Each row of a before or after table is a point. The points were changed in one or more steps. Then noise was added and the rows were shuffled. The steps act on how far a point lies along the listed directions, d1 being the first. What was done? A step turns or swaps two directions, mirrors them in a line or flattens them onto one, adds a multiple of one to another, or multiplies one. Angles are multiples of 10 degrees, from the lower direction toward the higher: turns from -170 to 170, lines from 10 to 170 but not 90. Use the fewest steps. Two steps may share a direction if one is a turn and the other turns, adds or multiplies; they go together, in the order done. Otherwise the lowest direction goes first.

Directions:
(1): 7; 17; 58
(2): -10; -57; 18
(3): 60; -12; -4
Before (12 x 3):
13; -22; -16
-12; -4; 31
3; 27; -20
-2; 17; -21
31; -11; -32
-6; -12; 20
58; -3; -15
22; -32; 11
35; -5; 8
32; -46; -25
27; -12; -6
10; 3; -4
After (12 x 3):
-11; -4; -2
-60; 6; -11
-34; 27; -60
21; 21; 34
-32; 18; 14
13; 22; 18
-7; -28; -16
-16; 38; -3
-10; -35; -7
-26; 12; -12
-40; -6; -43
-15; 8; -35
Steps: multiply d1 by 1.6; turn d2 and d3 by 170 degrees

Directions:
(1): -4; -20; 1; -28; -23; 53
(2): 58; 11; -10; -13; -27; -11
(3): -22; 13; 25; -47; -16; -29
(4): 26; 1; 44; -11; 41; 13
(5): -3; 18; 41; 35; -36; 9
(6): 6; -60; 16; 7; -11; -23
Before (9 x 6):
-57; 19; -3; 17; -14; 10
28; -12; 36; -18; -22; 26
6; 14; 23; 18; 47; 32
41; -6; -3; 8; 21; 34
-40; 9; -10; 20; -10; -33
-40; -39; 19; -30; 5; 17
18; 34; -23; 39; -33; 38
0; -19; -11; 16; 15; 45
-33; 1; 20; 59; -51; 44
After (9 x 6):
-43; -28; -59; -60; 22; 3
42; -36; -6; -9; 7; 37
-36; 9; -24; 20; 1; -28
21; 2; 24; -37; 4; 3
7; 25; -51; -45; 5; 6
-55; 13; -25; -12; 10; 5
-39; -34; 31; -2; -12; 26
-13; 14; 40; -40; 43; -3
-30; -3; 23; -53; -5; 3
Steps: turn d3 and d5 by 160 degrees; add -0.7 times d2 to d3; turn d4 and d6 by 10 degrees

Directions:
(1): 21; -5; 18; 12; -7; -39; -19; 52; 15; -9; -7
(2): 4; -14; -18; -38; -23; 17; -16; 10; 27; -18; 40
(3): -46; -37; 22; 26; -10; -9; -22; -14; 11; 7; 15
(4): -26; 27; -33; 22; 20; 6; -32; 12; -10; -34; 2
(5): -8; 12; -36; 2; 2; -17; -7; 13; 5; 60; 15
(6): -7; 5; 28; -36; 56; -6; -20; -1; 5; 8; 8
Before (14 x 11):
32; 8; -11; -8; 0; -7; 15; 20; -6; 5; -13
-1; -4; 15; 15; -28; -12; 3; -9; 9; 16; -4
-7; -14; 21; 19; -13; -9; -2; 5; 3; -23; -8
12; -9; -3; 2; -8; -1; 11; -9; 0; -14; -5
-4; -16; -5; 6; -25; -7; -1; -6; 0; 5; 6
3; -10; -12; 0; -25; 5; -5; 2; -4; -4; 12
51; 26; -22; -60; -10; 26; 30; 25; 9; -23; 13
-7; -8; 1; 20; -15; -8; 16; 2; -5; 9; 5
3; -23; 18; 7; -11; -8; 11; -7; 13; 13; -13
-14; -4; 19; -9; 38; -11; -15; 1; 0; 11; 6
9; -15; -9; -5; -31; -2; -7; 22; 30; -4; 18
3; -16; 16; 18; -10; -17; -11; 17; 3; -13; -14
-4; -6; 1; 7; -23; -1; -6; -13; 18; 3; 17
17; -32; 19; -6; -28; -20; -14; 38; 36; -24; 24
After (14 x 11):
14; 6; -1; 5; -11; -2; 26; 6; -9; -3; -3
8; -6; 8; -1; -19; -2; -1; 12; 9; -27; 3
13; -23; 10; -7; -16; 0; 10; -4; 19; 2; -4
20; 10; -26; -9; -17; 4; 4; 10; -10; 8; 4
26; 0; -15; -14; -10; 3; 14; -2; 3; -13; 1
8; 6; -8; 2; -17; -2; 2; -7; 13; 10; 13
-56; -38; 45; 16; 29; -17; -32; -14; 6; 10; 16
14; -13; 10; 7; -13; -12; -8; 20; 6; -18; -9
19; -22; -6; -10; -27; -28; -15; 48; 39; 8; 32
40; 12; -9; -11; 3; -2; 19; 21; -9; -1; -16
17; -2; -16; -6; -20; -5; 8; 1; -7; 6; -1
49; 35; -43; -56; -8; 17; 26; 33; 13; 13; 20
18; 7; 6; -1; -28; -3; 9; -3; 8; 3; -9
24; 6; -27; -6; -22; -10; 3; 31; 25; 22; 10
Steps: turn d2 and d5 by 50 degrees; add -0.5 times d4 to d2; add 1.5 times d6 to d3

Directions:
(1): 3; -3; 24; -17; -30; 26; -29; -10; 15; 25; 55; -25; -51; 15
(2): 21; -46; 53; -3; 25; 13; 0; -12; 8; 37; -4; 48; 21; 11
(3): 5; -38; -17; 20; -25; 42; -12; 44; 2; 23; -9; -39; 40; -15
(4): -9; 11; -35; 12; -8; 3; 20; 26; -43; 57; 9; 42; -30; -11
(5): 12; -10; 20; -23; 6; -8; 43; -28; -60; 8; 22; -43; 18; -21
Before (12 x 14):
-20; 20; -28; 8; -14; 8; -2; 25; 9; 0; -1; 8; -11; 4
-25; 19; -42; 14; -16; -8; 9; 27; -29; 1; 0; 6; 1; -15
-7; -12; -19; 11; -2; -5; 4; 22; -11; -5; -20; -12; 33; -15
-7; 10; 18; 6; 6; -13; 16; -23; -4; -21; 5; -19; -1; -3
10; -11; 19; 4; 2; 18; -8; 21; 16; 12; -2; -1; -20; 4
3; 37; -13; -5; -4; -4; -6; -2; 12; 6; 11; 42; -42; 22
-15; 29; -24; 15; 3; -14; -2; 0; 15; -41; -22; -8; 16; -12
-3; -14; 6; 7; 9; 6; 17; 14; -10; 12; -18; -14; 28; -13
4; -6; -11; 10; 1; 4; -12; 5; 9; -37; -34; -7; 32; -8
-10; 14; -21; 3; -41; 10; 1; 14; -31; 29; 33; -24; -34; -14
8; -14; 28; -25; 0; 12; -7; -17; -11; 22; 22; 9; -8; 32
2; -27; 7; 9; -15; 24; -23; 17; 26; 35; 16; 12; -27; 9
After (12 x 14):
4; 38; -4; -11; -4; -8; -17; -14; 34; -31; 6; 12; -29; 26
-6; 17; -13; -21; -17; 5; -1; -3; -28; 18; 27; -6; -28; 23
3; -10; 22; 12; 25; -3; -3; -10; 23; -11; -26; 33; 34; -3
-10; 2; 5; 1; -4; 10; -14; 7; 36; -26; -7; -5; 12; 13
4; 3; -2; 6; -5; 15; -5; 27; 8; 10; -1; -7; -29; -1
-11; -4; 7; 2; -2; -7; -12; -2; 18; -48; -11; -25; 38; -1
-2; -21; -6; 9; 3; -3; 3; 18; -5; -4; -22; -8; 40; -12
-9; -1; -22; 10; -29; 18; -24; 23; 21; 12; 18; -18; -38; 3
9; -23; 0; 13; 10; 11; -3; 11; -6; 4; -31; 33; 29; -7
-2; -5; 31; 7; 13; -8; 20; -20; -11; 7; 6; 9; -1; -2
-7; -4; -7; 7; 4; 4; 19; 18; -16; 11; -17; -18; 21; -16
3; -7; 27; -10; -28; 9; -22; -17; 18; -26; 22; -59; 3; -1
Steps: turn d2 and d4 by 120 degrees

Directions:
(1): -44; -31; 14; 15; 5; 13; 12; -17; 46; 43; 2; 3; 36; -11; -57; -27; -19; 7; -35; -30; -25; 9; -5; -14
(2): -9; -36; 22; -16; 29; -6; -4; 30; -35; -29; -48; 27; 7; 25; -21; 60; 3; -4; -12; -28; -43; 7; 7; 8
Before (13 x 24):
4; 9; -15; 3; -9; -4; -8; -7; 6; 8; 27; 1; -9; -6; 9; 3; 2; -10; 7; 5; 22; 0; 0; 8
2; -30; 18; -27; 15; -4; -1; 20; -32; -23; -32; 19; 11; 5; -20; 41; 4; -4; -7; -18; -38; 14; 13; 5
-20; -12; 5; 18; -10; 16; 1; -21; 34; 33; 13; -3; 15; -19; -21; -53; -11; 4; -19; -10; 6; -7; -12; -4
-20; 7; -4; 5; -9; 3; 12; -30; 43; 41; 23; -7; 15; -8; -26; -45; -22; 14; -19; -10; 4; 1; -8; -14
-20; -5; 5; 27; -20; 7; -2; -11; 32; 39; 17; -10; 27; -15; -17; -50; -8; 2; -4; -4; 9; 3; -8; -24
11; -5; 13; -3; 7; 6; -12; 31; -25; -26; -17; 17; 1; 17; 6; 33; 7; -3; 17; -5; -4; -5; 5; -1
-45; -42; 25; 3; 13; -1; 17; 5; 18; 23; -19; 18; 25; 2; -60; 10; -14; 4; -38; -28; -33; -3; 8; -11
38; 24; -6; -8; 2; -13; -19; 12; -39; -34; 13; 9; -40; -3; 37; 21; 19; -1; 37; 32; 25; -12; 0; 20
-18; -4; 1; 13; -3; 11; 4; -31; 43; 27; 19; -15; 8; -17; -24; -37; -5; 6; -8; 0; -8; 14; -3; -10
9; 11; -5; -4; -15; -9; 0; 14; -31; -21; -2; -1; -3; 1; 26; 13; 11; -4; 6; 13; -9; -7; 6; 1
26; 19; 3; -10; -1; -15; 0; 4; -22; -23; -2; 8; -15; 9; 27; 24; 12; -9; 31; 11; 1; -4; 5; 7
-37; -37; 25; 6; 9; 6; 10; 5; 35; 35; -9; 10; 44; 13; -60; 0; -13; 8; -47; -40; -28; 6; 7; -4
4; 18; -5; -7; -1; -4; -18; 9; -14; -11; 6; -9; -12; 3; 9; -5; 5; -7; -2; 10; -12; 5; 11; 10
After (13 x 24):
11; 4; -13; -5; -3; -8; -12; 5; -13; -7; 13; 9; -15; 2; 13; 23; 6; -12; 9; 0; 13; 2; 2; 13
-8; -10; 7; -4; -3; -7; 2; 18; -23; -17; -15; 10; 12; 5; -1; 22; 3; -3; -9; -7; -30; -3; 6; -2
15; 22; -12; 11; -23; 7; -9; -20; 11; 9; 27; -14; -13; -18; 28; -52; 3; -1; 11; 20; 38; -17; -11; 3
-13; 10; -4; 19; -23; 8; 9; -22; 57; 51; 44; -20; 28; -12; -18; -59; -12; 10; -24; 0; 25; -4; 3; -8
20; 43; -21; -2; -22; -6; 5; -24; 14; 15; 33; -16; -17; -6; 26; -39; -4; 10; 13; 24; 38; -6; -5; -6
6; -24; 20; -13; 27; -11; -16; 31; -45; -37; -26; 34; -18; 12; -8; 55; 11; 1; 8; -7; -23; -1; 4; 18
-3; 7; 0; -11; 6; -4; -17; 14; -16; -12; -4; -3; -5; 7; -2; 4; 2; -6; -7; 1; -24; 6; 14; 11
-28; -2; 1; 14; -19; 5; 20; -25; 50; 49; 31; -11; 15; -23; -33; -53; -15; 8; -24; 5; 14; -10; 1; -18
14; 26; -13; 7; -15; 2; -2; -28; 19; 5; 30; -23; -17; -15; 20; -34; 6; 1; 18; 28; 21; 5; -3; -2
-13; -23; 21; 5; 11; 11; -9; 25; 1; -3; -16; 19; 20; 12; -26; 14; -5; 2; -2; -23; -19; 0; 3; -10
17; 25; -9; 18; -29; -3; -13; -6; 6; 9; 23; -17; -2; -11; 30; -44; 7; -2; 26; 23; 37; -6; -4; -15
-25; -33; 19; -10; 5; 9; 8; -7; 17; 23; -6; 6; 31; -14; -48; -7; -9; 2; -26; -26; -34; 18; 6; -7
1; -9; 16; -9; 13; -13; 3; 8; -19; -18; -20; 20; 5; 16; -6; 38; 3; -9; 12; -14; -28; 2; 5; 6
Steps: turn d1 and d2 by -70 degrees

Directions:
(1): -12; 13; -11; 5; -26; -14; 15; 3; -29; 20; 9; 1; -17; 4; 17; 12; -39; 60; 30; -3; -5; 1; -21; -16; -12; 9; 2; 44; -29; 3; -2; -36; -28; -19; -37; 4; -6; -35; 29; -1; 9; -4; -3; -17; -19; 19; -12; 5
(2): -20; 14; -1; -6; -11; 15; 28; -14; -18; 19; 16; -7; 6; 6; -2; 9; -10; -21; 17; -12; -27; -33; 26; 24; 34; 23; -3; -28; -3; -4; 22; -10; 30; 30; -27; -5; 27; 8; 31; 9; -26; 18; -38; -20; 31; 7; -28; 33
(3): -6; 18; -3; -33; 13; 35; 27; -36; 4; -21; 21; 13; 11; 10; -9; -27; -36; -27; 4; 15; -2; 7; -14; 9; 10; -3; -13; 36; 51; 10; 20; -27; -42; -6; 34; 8; 10; -13; -14; -14; -8; -1; 0; 20; 1; 34; -9; 6
(4): -2; 25; -48; 33; -10; 38; 2; 16; -16; 30; 9; -4; 23; -15; 34; -7; -9; -30; -2; -7; 27; 15; 20; 20; -21; -9; 28; -7; -11; -10; -37; -5; 21; -13; 27; -6; 4; -10; -8; -13; -25; -17; 26; -29; -8; 40; -3; 0
(5): -35; 0; -32; -31; -5; -18; -23; -16; -29; -9; -27; 19; 5; 35; 24; 6; -20; -8; -9; 29; 12; -43; -33; 5; -17; -7; 6; -16; -14; -14; 7; 17; -6; 19; 44; -11; 5; 31; 40; -2; 12; -4; 6; -4; -25; -14; -20; -8
(6): 26; 29; -18; -36; -46; 27; -17; 5; 21; -8; -39; -5; 1; 21; -12; 5; -25; 9; 19; 30; 14; 12; 9; -20; -2; -27; 31; -4; 5; 2; 18; 21; 24; -1; -39; -20; 3; -8; -33; -33; -11; 16; -3; 14; 1; -14; -17; 18
Before (10 x 48):
-9; 3; 3; -13; 2; -1; -3; -6; 1; -14; 0; 4; 4; 8; 3; 0; -2; -13; -1; -2; -10; -9; -4; 0; 3; 2; 8; -5; 5; -11; 2; -2; -10; 7; 1; -3; 1; 9; 11; -4; 7; -3; 9; 3; -4; -8; 1; -4
19; 9; 4; 5; 13; 21; 12; 8; 29; -20; -4; 7; 1; -14; -12; -17; 5; -18; -4; 0; 13; 26; 11; -3; 1; -8; -2; 12; 26; 3; -3; 0; -7; -6; 4; 6; 1; -16; -39; -21; -1; 8; 7; 14; 6; 14; 15; -2
5; 4; -12; 3; -5; 12; -14; 12; 8; 5; -7; 8; 8; -9; 2; 1; 10; -21; -13; 1; 8; 8; 13; -1; 0; -7; 8; -14; 10; 1; -4; 12; 18; 7; 6; -5; 9; 1; -20; 0; -3; -1; 7; 7; 2; 5; 4; -4
-26; -9; -8; 13; 10; 2; 15; 2; -18; 12; 9; 4; 6; 1; 9; 6; 2; -19; -8; -5; 0; -15; 7; 23; 14; 14; 5; -15; 1; -16; -10; -4; 4; 4; 23; 14; 6; 3; 25; 13; -15; 0; -4; -9; 12; 7; 6; 4
-2; -6; 5; -36; 0; 12; -1; -23; 9; -15; -2; 4; 9; 5; -11; 6; 1; -16; -6; 1; -22; -17; -2; 7; 17; 2; -7; -22; 10; -4; 20; 13; 9; 21; 13; -10; 15; 14; 16; 5; -1; 12; -15; 15; 12; -22; -2; 13
-21; -7; 4; 17; 37; -10; 26; -32; -11; 1; 33; 11; 8; -20; 17; -20; -4; -26; -14; -19; -2; -15; -16; 24; 6; 11; -16; 11; 9; 4; -14; -28; -43; 6; 60; 15; 2; 7; 22; 28; 7; -15; 14; -9; -4; 23; 6; -15
17; 10; 12; 12; -17; 19; -4; 14; 14; 0; -1; -9; -5; -6; -14; -4; 0; 5; 11; -5; -7; 28; 21; -7; 1; -4; 3; 18; 9; 7; -4; -11; 15; -15; -30; 7; 1; -21; -33; -10; -18; -3; -6; 6; 15; 7; 4; 8
3; 18; -7; -12; -8; 39; 14; -15; 10; -14; 13; 7; -2; 0; -10; -19; -28; -14; 13; 13; 3; 20; -2; 3; 5; -12; 2; 32; 36; -2; 9; -18; -22; -13; -14; 11; 2; -20; -29; -26; -14; -2; 1; 22; 4; 30; -2; 12
-17; 28; -23; -14; -31; 18; 13; -9; -25; 17; 5; 0; 5; 18; 21; 8; -29; 10; 22; 11; -9; -19; 8; 18; 12; 4; 15; -9; -17; -5; 17; 2; 11; 26; -31; -10; 17; 0; 23; -16; -14; 18; -12; -27; 9; 7; -20; 22
-4; 0; 7; -22; -10; -9; -3; -14; 3; -7; -20; 8; -9; 21; -14; 1; -16; 23; 8; 14; 13; -13; -14; -12; 7; 0; -11; 9; 0; 1; 29; 6; -5; 4; 0; 0; -2; -4; 6; -9; 7; 6; -11; 10; -4; -10; -11; 2
After (10 x 48):
-23; 6; -25; -34; -15; 2; -19; -17; -11; -21; -22; 20; -7; 31; 8; -4; -28; -7; 2; 35; 12; -22; -30; 1; -11; -17; 7; 3; 8; -17; 14; 11; -14; 8; 10; 0; 2; 15; 11; -21; 5; -2; 2; 18; -18; -5; -13; 2
-5; 4; -16; -5; -15; 15; 1; -4; -9; 14; 3; -4; 10; -8; 11; 15; -2; -4; 2; -13; -15; -11; 8; 10; 6; 6; 9; -23; -18; -10; -4; 5; 24; 11; -2; -11; 14; 2; 27; 7; -10; 4; -9; -10; 7; -5; -5; 15
-18; -23; 19; 7; 14; -19; 12; 2; -6; -1; 4; 3; -8; 2; -8; 12; 15; 2; -7; -7; -12; -15; 1; 9; 21; 17; -8; -12; 1; -10; 2; -1; -5; 5; 2; 18; -1; 3; 22; 21; -2; 7; -16; 4; 16; -14; 13; 2
-3; 11; -19; 10; -20; 9; -3; 8; -5; 20; -18; -3; 5; 5; 7; 4; -7; 5; 6; 0; 27; -4; 11; 0; -2; -3; 12; -12; -20; -9; 1; 12; 28; 0; 3; -6; 0; -6; 1; -12; -12; -2; 2; -14; -2; 5; -10; 4
-7; 4; 0; 3; -3; -3; -4; 7; -2; -3; 0; 0; 4; 0; 8; 4; 6; -8; 1; -10; -9; -6; 3; 0; 1; 4; 15; -10; -8; -13; -8; -2; 2; 4; -11; -5; -1; 6; 13; -2; 5; -5; 11; -7; -3; -9; 4; -4
0; 7; 12; -18; -22; 0; 4; -5; -1; 0; -4; -5; -7; 14; -5; 12; -2; 20; 15; 8; -21; -14; 12; 5; 25; 5; 4; -18; -10; 1; 29; 18; 16; 31; -52; -7; 11; 9; 10; -9; -4; 27; -24; -10; 21; -23; -7; 18
2; -1; 5; -9; -5; -6; -8; 4; 5; -3; -4; 11; -5; -3; -6; 5; 0; 6; -4; 4; -3; 6; -5; -13; 3; -3; -5; 7; 10; 7; 9; 1; -6; 4; -8; 0; 6; -7; -11; 4; 10; 2; -1; 16; -2; -1; 3; -5
-22; -26; 12; 18; 33; -44; 1; -19; -11; 0; 10; 10; -2; -14; 19; -3; 18; -11; -20; -17; -2; -33; -20; 16; 1; 10; -13; -16; -18; -2; -15; -3; -26; 18; 50; 8; -5; 29; 37; 38; 21; -11; 10; -12; -9; -13; 8; -22
-8; 9; -16; -18; 5; 3; 3; -6; 4; -24; -17; 22; -2; 11; 5; -11; -19; -9; -3; 19; 17; -2; -20; -4; -12; -9; -3; 17; 15; -5; 4; -1; -25; 2; 26; 3; 1; -5; -4; -21; 13; 4; 10; 9; -16; 9; 0; -7
-4; 15; -1; -25; -13; 21; -4; -14; 4; -19; -6; 8; 0; 18; -10; -14; -27; -8; 8; 19; -4; 8; -7; -2; -2; -9; -4; 30; 28; 7; 15; -13; -13; -8; 7; 6; 6; -10; -17; -16; -12; -4; -4; 18; 1; 10; -10; 5
Steps: flatten d1 and d6 onto the line at 80 degrees; mirror d2 and d4 in the line at 170 degrees; turn d3 and d5 by 90 degrees
